Rows are points. Examples show where two turns around zero, p and q, send a point. Write where each new point lands after one turn and then the other. Backwards means that the second turn is done in reverse. Each puzzle has new turns, and all numbers are rounded.
In the rows, 128 means zero.

Turn p:
[127  86] -> [139  87]
[ 84 166] -> [ 75 152]
[ 97 149] -> [ 92 139]
[171 132] -> [168 144]
[162 106] -> [167 117]
Turn q:
[122  88] -> [ 98 101]
[165 173] -> [185 138]
[ 97 123] -> [101 144]
Where do these land?
p, then q: [149 100] -> [136  94]
q, then p backwards: [156 167] -> [176 126]
q, then p backwards: [ 79 117] -> [ 92 163]

Turn p:
[142 105] -> [150 113]
[111 154] -> [102 145]
[77 77] -> [103  60]
[170 143] -> [160 159]
[141 160] -> [127 163]
Turn q:
[140 109] -> [137 108]
[ 82 105] -> [ 79 111]
[162 170] -> [167 165]
Where do these land?
q, then p: [119 194] -> [100 189]
q, then p: [ 98 136] -> [ 97 127]
p, then q: [148 107] -> [153 114]
q, then p: [119  73] -> [135  73]
q, then p: [155 131] -> [153 139]

Turn p:
[106 164 146] -> [139 170 143]
[109 134 124] -> [117 145 126]
[191 114  95] -> [158  75  88]
[ 75  86 127] -> [ 62 131 142]
[114 131 179] -> [131 141 179]
[173 139  97] -> [161 106  89]
Turn q:
[119 160 182] -> [ 84 146 170]
[173 131 115] -> [169 148 139]
[ 97 146 128] -> [ 96 134 112]
[123  75  86] -> [163  84  91]
Where do these land?
p, then q backwards: [196 139 111] -> [144  75  83]
p, then q: [123 134 153] -> [118 134 152]
p, then q: [ 68 144 112] -> [ 83 164 100]
p, then q: [152  60 104] -> [136  57 101]
p, then q: [131 158 149] -> [134 154 153]
q, then p: [ 98 133 138] -> [ 99 143 128]

Turn p:
[149 209 119 149] -> [127 209  98 137]
[163 116 125 152] -> [170 133 133 138]
[ 84 128 110 118] -> [ 90 107 109 137]
[144 123 156  81] -> [124 126 150  75]
[113  51  96 146] -> [152  50 124 158]
[114 141 162 122] -> [104 143 155 122]
Turn q:
[100 133  99 165] -> [101 125  95 163]
[107 118  84  88] -> [123 159  84  94]
[149 142 201 106] -> [134 117 203 104]
[112  94 143 109] -> [123 104 122  91]
[172 152 113 172] -> [159 136 135 188]
Where do these land?
p, then q: [146 118 176 151] -> [131 112 182 134]
p, then q: [109 155 115 166] -> [108 130 118 175]
q, then p: [111 137 169 111] -> [ 97 119 159 111]
q, then p: [119 168  97  90] -> [ 95 174 100 120]
p, then q: [152 129 160 127] -> [133 134 166 119]
p, then q backwards: [129  61  52 122] -> [139  39 116 174]

Turn p:
[151 166 113 102  96 111] -> [168 138 100 104 107 101]
[119  91 136 139 123 133] -> [104  98 134 137 136 132]
[148 129 134 174 107 179] -> [130 103 118 140  91 186]
[108 142 158 126  98 163] -> [114 118 147 113  76 135]
[159 128 117 137 115  71] -> [152 124  86 156 143  93]
[134 171  99 128 164  91] -> [150 189 106 135 153 118]
[ 68 108 152  75 147  80] -> [ 86 145 169 116 156  54]
[ 87 105  92 137 157 174] -> [ 83 134 139  96 157 178]
[178 112 152 135 144 150] -> [165 102 152 155 131 155]
Turn q:
[145 156 103 121  96 113] -> [170 158 112 124 137 126]
[146  52 138  44 137 137] -> [157  31 153  81 131 145]
[ 82 123  60 148 123 141] -> [114 128  46 127 113 113]
[ 88 143 166 118 151 127] -> [ 83 141 151  97 115 136]
[141 137 165 153 105 115] -> [137 153 164 150 108 122]
[155 137 139 149 142 158] -> [118 129 138 165 145 153]
[139 149 125 163 142 105] -> [118 157 132 151 147 102]
Where do these land?
q, then p: [134  96 127  89 130 150] -> [129  84 149 115 149 138]
p, then q: [129 176 113 134 110 121] -> [165 155 104 123 140 136]
p, then q: [113 128 122 111 106 140] -> [142 117 128 100 119 130]
q, then p: [145  96 186 142 110 148] -> [110  83 140 160  83 134]
q, then p: [100 144 119 151 111 156] -> [117 136  96 101 106 146]
q, then p: [125 199 100 138 192 140] -> [104 214 148 106 151 157]
q, then p: [148  91 100 118 111 137] -> [141  91 111 138 158 141]
q, then p: [131  95 156 142 153  31] -> [125 137 140 184 139  35]

Turn p:
[147  78 132 124 145 133] -> [147  93 150 141 152 149]
[ 85 155  94 114 102 192] -> [ 82 154  71 123 115 177]
[ 97 189 141  64 115  92] -> [123 173 134  46  90 118]
[103 135  61 125 107 151] -> [ 96 111  61 114 129 142]
[ 74 174 136 119  97 121] -> [ 79 163 121  99  89 119]
[180 106 145 156 161 144] -> [172 125 144 177 161 128]
[156  77 175 155 145 100] -> [152  97 193 163 139 110]
[134 120 114 153 165 121] -> [130 122 127 141 170 108]
[176 118 156 142 115  97] -> [172 113 155 149 106 100]
Turn q:
[ 52 139 144 146 120 153] -> [ 74 125 170  89 129  96]
[187 177  82 109  87  89] -> [174 200  71 143  99 127]
[158 134 103 144 178 119] -> [111 132  95 163 152 162]
[108  67 107 104 157  79] -> [124  58  71 124 129 114]
[128 135 164  89 120 121] -> [166 125 137 100 150 115]
[166 167 162 167  83 146] -> [154 184 180 164 119 117]
[122 117 144 121 147 174] -> [120 111 162 112 139 161]
[102  89 118 144 133 144] -> [ 99  90 139 128 108 131]
Where do these land?
q, then p: [111 136  92  72 120 156] -> [142 132 101  89 108 181]
q, then p backwards: [ 81 119 158 160 129  84] -> [111 123 114 182 142  78]
q, then p backwards: [106 187 123 114 145 137] -> [ 93 164 124 108 167 136]
q, then p backwards: [ 93 157 183  99 133 125] -> [122 131 127 110 188  83]
q, then p: [216  98  92 139 122 113] -> [139 111  66 205 117 121]
p, then q: [171 100  96 163  90 151] -> [106 111 124 181  72 140]
q, then p: [118  98 152 148 158 130] -> [110 109 162 147 154 133]

Turn p:
[151 151 111 130 138 143 105  94] -> [150 164 114 129  95 127 137 113]
[141  94  95 175  31  95 144 119] -> [107  56  79 192 116  82 153 106]
[140 101 180  81 113 140 163  97] -> [161  77 156  76 124 132 162 123]
[149 143 116 118 140 125 163 210] -> [116 136 146 159 166 142 143 203]
[101 174  96 143 112  96  75 173] -> [ 90 159 114 164 111  91  69 163]
[130  82 117 127 144 118 108  94] -> [152 120  87 109 140 138 115  95]
[108 129 157 153 135 142  93 169] -> [111 125 153 148 122 159  77 134]
[101 111 140  94 180 180 150  97] -> [123 148 141  57 137 178 151 107]
[131 167 140 133 159 113 152  99] -> [142 166 161 119 141 103 146 107]
Turn q:
[118 101 128 100 105  73  89 171] -> [173  69 122 109 101  91 122 149]
[163 102 155 129 134 128 146 120] -> [129 116 169 133 134 161 121 132]
[169 142 112  97 100 160 137 170] -> [158 155 122  79  99 166 135 146]
[ 78 122 151  96 143  95 110 129] -> [101  75 117 112 133  86 126 128]
[135 147 165 145 119  97  97  89] -> [125 123 163 140 123  93  96  84]
[ 82  79 101 106  96 155 152  96] -> [103  92  84 157 104 165 173 108]
[144 160 141 177 137 124 180  87] -> [ 91 181 176 170 132 127 134 122]
[122 174  82 171 189 115  97  77] -> [133 178 120 158 200  72 142  89]
[150 147 150  89 132 161 174 163] -> [101 146 143  73 116 168 134 163]
[120 107  95 169 126 173  97 176] -> [166 146  65 148 138 150  97 157]
Where do these land?
p, then q: [113 116 111 138 149 125 208 150] -> [ 67 128 130 134 176 128 144 170]
q, then p: [111 130 151 148 153 112 156 125] -> [104 126 150 132 152 130  93 120]
q, then p: [109 110 150  97 143 146 108 156] -> [125 124  88 100 134 154 113 150]
q, then p backwards: [204 175 136 145 151 107 178 133] -> [130 204 165 113 186 141 156 146]
q, then p: [111 206 119 106 152 151  97 112] -> [130 179 117  74 128  68 127 135]
p, then q: [121 100 119 117  52 101 115 140] -> [172  77 108 171 116 124 147 151]
q, then p: [162 128  86 186 124 107  85 112] -> [186 162 136 185 123 111 137 104]
p, then q: [110  99 178 117 135 199 104 121] -> [112 108  98 102 106 195 107  85]
q, then p: [111  89 101  98  92 104 100 101] -> [148  89  87 135 142 125 172  96]

Turn p:
[102 138 157 177 166 168 184 146 155] -> [122  91 135 143 130 193 189 165 144]
[103  81 106 143 126 161  77 166 121] -> [ 98  98  79 146 105 144  72 142 118]
[ 94  65 101 114 131 119 141 148 162] -> [121  64  96 132 127  95 117 143 163]
[117 146 125 152 179 102  84 157 162] -> [112 158 108 191 147 128 122 172 149]
[142  87 143 154 170  76 148 157  89] -> [155  95 146 175 121  93 139 171  79]
[119 172  83 161 135  93 101  98 127] -> [115 178  92 167 148 111 155  95 119]
[160 175 109  80  96 139 120 102 114] -> [147 180 130  73 147 124 114  92 125]
[183 153 122 127  78  99 182 114 165] -> [198 150 145 107 103 111 170  94 168]
[162 147 163  94  75 117 107  70 108] -> [128 171 187  95 114 109 105  69 122]
[147 144 143 103 139 172 118  83  94] -> [121 139 161  99 164 161 106  97  98]
[ 79  98 155 103 112 161 147 167 110] -> [ 92  82 128  80 101 136 120 167 122]
Turn q:
[107  93 165  90 162 161 152 107 156] -> [101 141 177  74 151 157 144 107 144]
[ 68 132 114 147 108 108  82  86 131] -> [ 67 118 105 141  75 121 121 100 102]
[145  95 142 125 115 124 120 103 109] -> [141  95 142 105 119 112 134 113 113]
[ 93 126 128 177 154 123  78 159 117] -> [ 82  98 124 167 131 137  75 147 117]
[165 181 181  94 149 100 148 167 137] -> [165 182 177 157 153  90 116 137 169]
[141 115  76 180  95  69 164 161  89] -> [152  71  80 182 119 106 173 179 137]
[ 97 103 145  94 122 111  75  91 165] -> [ 76 131 135  81  92 100 105  92 137]
[107 123 174  91  94 170 138 108 111] -> [137 151 181  92  93 148 142 125  96]
[159 182 120 185  92 102 148 107 106] -> [179 120 102 201 102 123 147 103 119]
[149 125  71 102 179 172 141 147 126] -> [132 150  91  99 203 149 129 149 113]
[178 134  93 123 138 168 163 172 160] -> [178 151  94 110 172 164 124 157 161]
Where do these land?
p, then q: [102  66  91 160 138  82 117  88 167] -> [ 90  52  93 146 117 133 151  88 166]
p, then q: [ 89 152 132 120  87 119 103 111  76] -> [ 96 158 138 146  94 101 164 133  83]
q, then p: [140 162 131 106 132 106 149 179 154] -> [148 170 116 151 124 141 148 161 167]
p, then q: [ 76 137 203 184 120 138 130  89 104] -> [106 121 194 144  76 189 168 135 103]
q, then p backwards: [159 155 137 149 122 153 171 127  86] -> [181 137 127 163 164 123 158 124 115]
p, then q: [131 164 111 123 126 167 139 187 116] -> [154 170 100 107 147 136 120 176 107]
p, then q: [108  62 126 103 160 109 133  97 116] -> [ 84  65 152 119 143  99 127 123 140]
p, then q: [165 188  91  76 132 159 138 151 179] -> [149 205  92 103 183 124  97 114 158]
q, then p: [147 179 118 111 175 163 108 172  89] -> [126 179 119 167 155 154 118 174  74]
p, then q backwards: [130  62 141 139  94 126 115 107 161] -> [135 112 169 174 114  91  98 113 154]
q, then p: [162  81 127 136 122  87 104 101 160] -> [133 101 134 140 141  73 104  95 169]

Turn p:
[131 191 158 115  77 182 156 152 150] -> [105 188 184  71 122 110 149 109 102]
[123  72 119  69 172 123 135 143 118] -> [165 102 110 116 114 181 109 184 136]
[126  99  82 108 208 112 178 152 103] -> [173 145  61 133 152 168 137 193 147]
[156 145 120 112  58 118 148 132  69] -> [119 131 107 111 107 105 142 117  37]
[134 123 134 155 109 136 148  85 115] -> [126 119 117 134 135 137 157  80 115]
[158 125 200 145 149 104  98 177 114] -> [156 108 194 171 153 100 128 168 107]
[ 69 143 121 143 132  99 106 104 136] -> [ 93  96 109 117 161 107 106 114 161]
[ 83  90  89 152  97 110 108 117 145] -> [ 67  91  96 139 105 130 130 124 156]
[158 170 123 147 125 117 150  90 173] -> [154 153 123 119 119  88 151  78 159]
[143 120 135 134 152 178  53 128 156] -> [122 144 180 169 110 154  72 113 158]
Turn q:
[158  83  91 133 102 150 158 136 123] -> [135  77  93 120 132 173 147 132 116]
[ 98 121 192 127  89 176 135 151 105] -> [ 98 122 196 108 105 180  99 126 125]
[114 117 149 105 116 111 154 127 140] -> [118 110 144  99 111 111 135 111 118]
[172 178 116 170 112  82 128  77 114] -> [181 154 103 194  93 110 136  96 107]
[ 80 138  79 151 181 137 181  98 173] -> [ 83 146 111 140 139  97 223 157 114]
[184 188 143 117 113 118  84 121 149] -> [177 187 108 129 115 130 102  86 159]
[127  78 136 132 183 136 134 158 124] -> [128  87 148 119 161 118 140 172 162]
[149 108 133 155  66 117 113 137 110] -> [132  95 112 151  93 160  87 108 126]
[103  74 115 144 165 120  89 149 161] -> [ 84  98 111 136 162 101 122 150 181]
[ 92 104 111  53 171 148  98  87 103] -> [108 136 145 102 226 102 117 118  92]
[132 218 142 121 109 113 133 168 106] -> [162 194 135 109  71 127  98 152 109]
Where do these land?
p, then q: [ 81  88  97  99 183  97 161 129  97] -> [122 114  73  90 175 156 144 183 153]
q, then p: [108 170 123 175  95 152 170 131 155] -> [ 73 158 129  87 133 125 166 106  96]
q, then p: [115 170 146 121 116 144 155  95 149] -> [134 135 127  86 155 117 144  92 102]
q, then p: [148 209 145  86 120 154 105 120  96] -> [164 174 156 122 149  96  76  91  89]
p, then q: [171  82 147 129 169 148 150 182 121] -> [161 129 147 120  84 188 137 169 160]
p, then q: [123 103 111 106 159  94  99  82 136] -> [118 102  79 141 161 142 126 101 163]
q, then p: [124  60 113 175 111 129 113 114  99] -> [ 91 106 126 187 134 176 146 134 152]
p, then q: [183 140  87 142 145 111  73 166 196] -> [117 152  87 156  41 117  98  97 173]
q, then p: [109  72 148 176 178 179 114 140 134] -> [113 130 177 134 153 159 169 166 194]
q, then p backwards: [128 175 139 156  84  96 151 103 134] -> [193 120 101 133  85 143 120 119 136]
p, then q: [125 134 158  94  82  99  86 163 106] -> [126  88 154 125 125 108  52 137 121]
q, then p: [121 132 122  78  95 134 159 111 113] -> [148 115 110 108 138 158 103 118  81]

Turn p:
[116 135 103 117 146 131 129 145 117 120 136] -> [113 131 102 114 119 125 141 126 131 112 114]
[143 122 116 134 106 142 115 130 139 150 119] -> [145 121 130 108 138 126 104 149 130 135 134]
[145 119 125 115 150 117 109 131 153 133 117] -> [133 137 146 126 138 113 119 133 144  94 128]
[ 88  82 141 151 135 145 128 123  96  92 139] -> [ 94 115 110 165  85 144 111 110 155 153 120]
[143 135 144 134 133 114 144 137 121 128 165] -> [133 121 121 142 118 124 133 108  92 115 143]
[139 130 177 138 131 151 127 144 137 145 122] -> [119 131 148 143 133 156 114 148 113 120 166]
[ 98 139 116 118 118 154 105  91 123 130 123] -> [128 151 138  98 116 151 122 121 146 157 105]
[144 143 164 155 136 126 128 143 111 110 115] -> [131 118 129 170 137 161 137 139 115 118 132]
[134 112 139  84 103 123 191 136 101 134 117] -> [111  86 125 114 142 115 173 109 133 153 175]
[145 133 101 135 102 155 116 146 148 112 127] -> [153 117 119 111 107 123 124 172 130 128 120]
[145 127 129 150 135 131 103 146 105 142 127] -> [132 113 112 134 142 151 100 132 121 109 121]
[143 147 108 131 130 139 125  60 153 147 128] -> [181 176 141 105 135 127 121 110 140 147 128]
[130 143  99 151 134 133 138 133 143 151 124] -> [140 152 100 119 146 115 119 145 120 130 129]
[ 77 124 131  79 132  31 134 127 145  99 133] -> [ 79 124 173 143 136  60 174  87 121 122  78]
Turn q:
[133 136 145 143 129 161 130 135 147 157 152] -> [112 148 128 107 149 168 133 138 134 131 142]
[104 144 131 160 114 163 113 120 142 175 132] -> [119 153  96 123 164 158 117 161 154 133 140]
[140  87 148 116 116 138 136 142 117 105 104] -> [125 109 167 139 100 129 125 146 130  98 119]
[120 116 154 121 108 115 125 117 143 156 137] -> [134 115 125  93 134 130 112 139 148 121 147]
[127 157 109 158 165 116 103  95  84 133 164] -> [106 132 110 140 143 113 126 118 122 212 123]
[128 153 122 131  88 139 133 132 130 126 153] -> [126 145 112 121 132 149  90 120 106 123 132]
[127 106 127  83 111 126 119 174 138 120 111] -> [154  92 131 127 114 141 141 138 102  82 122]
[118 121 120 106 140 114 166 141 109 120 106] -> [115 125 121 127  95  98 149 126 117 105 114]
[154 130 115  95 142 131 134 109 122 109  97] -> [138 118 131 147  94 128 143  96 146 123 103]
[120 142 111 160 150 114 113  98 113 110 120] -> [129 141 126 157 143  96 125 120 140 166 118]
[149 143 137 117 142  96 136 148 121  96 102] -> [159 136 150 126 101 103 145 116 108 128 105]
[ 92 136 135 160 145 144 109  96 153 129 175] -> [ 99 134 128 119 200 129 114 118 141 152 136]
[152  94 109 114 116 108 149 157 145 127 112] -> [145 118 140 137  96 123 145 124 115  91 162]
Where do these land?
p, then q: [105 113 132 137 164 119 113 106 134 149 137] -> [148 136 114 129 160 121 114 117 145 150 104]
q, then p backwards: [104 132 114  94 128 135 120 160 108 102 118] -> [135 149 121 142 120  96 112 161 113 106 148]
q, then p: [103 107 156 123 120 127 131  97 122 160 110] -> [109 131 151 119 116  84 127 156 134 109 122]
p, then q: [130 143  91  83 137 124 124 120 128 129 120] -> [136 121 126 114 109 116 142  88 136  97 111]
q, then p backwards: [148 139 135 146 101 122 160 145 136 107 176] -> [116 140 160 122 134 135 119 120 143 176 169]
q, then p: [108 166 105 116 119 131  92 126 126 131 119] -> [155 132  95 119 152 127 116 137 159 110 121]
p, then q: [157 150 132 164 116 152 177 138 149  75 147] -> [114 171 127 138  85 143 104 139  82 133 177]
p, then q: [145 128 111 161  95 126 163 161 165  95 138] -> [141 139 129 132  91 112 126 155  78 134 177]
q, then p: [133 119 167 119 146 113  95 109 149 152 117] -> [131 133 154 119 128 100 127 135 138  98 175]
q, then p: [132 123 115 116 129 160 122 149 112 148 125] -> [118 120  96 121 114 133 126 152 136 146 138]
p, then q: [137  93 138 139 130 120 106  99 107 134 122] -> [142 120 146 137 154 143 125 127 168 142 138]
p, then q: [133 124 140 138 148 106 132 127  99 153 108] -> [107 129 135 146 155 119 151 117 146 149 123]
